Each wall is flat, endless, passes through zero and stands at right angles to its row. A trip goes straight from one point to another. List the walls that it crosses, first one first.

Walls:
(1): [ 18 -33]
(2): [-20  32]
(3): [ 36 -68]
(4): [-65 -32]
(5): [16  6]
(6): [47 -2]
Trips:
[-14 -24] to [ -52 -121] => none
[25 53] to [-21  10] => 6, 5, 4
[-3 -7] to [ 48 -61] => 6, 5, 4
[ 7 49] to [-27  21] => 6, 5, 4

Walls:
(1): [-6 -9 45 42]
(2): [14 31 17 15]
(3): [-86  16  -8 -44]
(4): [31  6  5 -8]
(5): [ 24 -25 -49 -20]
(6): [-11  46  39   3]
Trips:
[-36  43  80 -25] to [-38   8 -64 -67] => 1, 2, 5, 6
[-15  -9  35  15] to [-20  11  -7 -96] => 2, 1, 5, 4
[-35 -51  -8 -18] to [-2 33 26 16] => 1, 5, 6, 2, 4, 3
[21 68 37 78] to [   6   57 -121    5] => 1, 5, 6, 3, 4, 2
[ 26 -34  92  23] to [-25  34 -22  38] => 4, 3
[69 34 -5  2] to [ 77  -5 -10 -19] => 6

Walls:
(1): [ 10  -6   5 -25 -79  -3  16 -35]
(2): [ 18 -58   1 -37  -5 -28 -82  38]
(3): [-74  49  47 -22  60  10 -41 -39]
(4): [ 20 -34 -34  22  23 -36  47 -31]
Trips:
[ -3  -8  20  31  -2  -6 -52 -27] to [ 18 -30 -10  14 -27 -32  14 -28] => 1, 4, 3
[ 29   3  21   4 -28  -8 -13  21] to [ 32 -29 -21  60  -2   2 -11  46] => 1, 4
[  8 -62  21 -34 -68  -6   3  17] to [-40 -11  24 -19  23 -16 -33  -1] => 3, 1
[ 48 -18  43  10 -72 -12 -25   9] to [-14  75 121  -1 -31 -12   5  -1] => 3, 2
[ 13  41 -46   8  -5   3 -25  19] to [ 36  35 -45  -7 -27 -37   4 -28] => 2, 1, 4
[ 21  20 -20 -11   3  30 -26  33] to [-19  38  43 -30 -54 -13  28  10] => 1, 2, 3
[ 27 -58  -7   2 -22 -19 -56 -46] to [-41  -7  42 -65 -55  59  62  14] => 4, 2, 3

Walls:
(1): [ -2  -5   4 -28  22  32 -10 -45  65 -15 -75]
(2): [  4  52  31  18  23 -49  14 -32 -10  44  33]
(3): [-93  58 -37   7  -4  14 -15  41  17 -11 -48]
(4): [ 18  15 -29   7 -43  42 -61   7  -2 -74   6]
(5): [  0   1 -15  51 -24  30 -68  32 -18  96 -69]
(6): [ 18 -11 -43 -14  41 -24  -7 -39  20  17  33]
(7): [ 43  13 -54  20  12 -34  88 -14 -61  73 -35]
(8): [ -3 -46  42  78 -46 -35  39 -66  -8  32  38]
(9): [ 26 -59 -11  26  86  56 -14 -35  26 -14  52]
(10): [-39   1 -15  37  18  19  12  80   8   3 -11]
(11): [ 20   8 -23  48  43 -12 -19 -21  11   5   3]
(12): [ -5 -39 -46  17  29   0  34  30  66   0 -14]
Trips:
[-11  34 -66  72   3 -27  91  33  17  40  22] to [ 13  -5 -62  56  25  50  11  21  17  45  31] => 9, 2
[  7 -31  61 -13  -3  24  44 -80   3 -15   8] to [-28 -92  31 -37  32  54  16 -88 -49  11 -40] => 2, 7
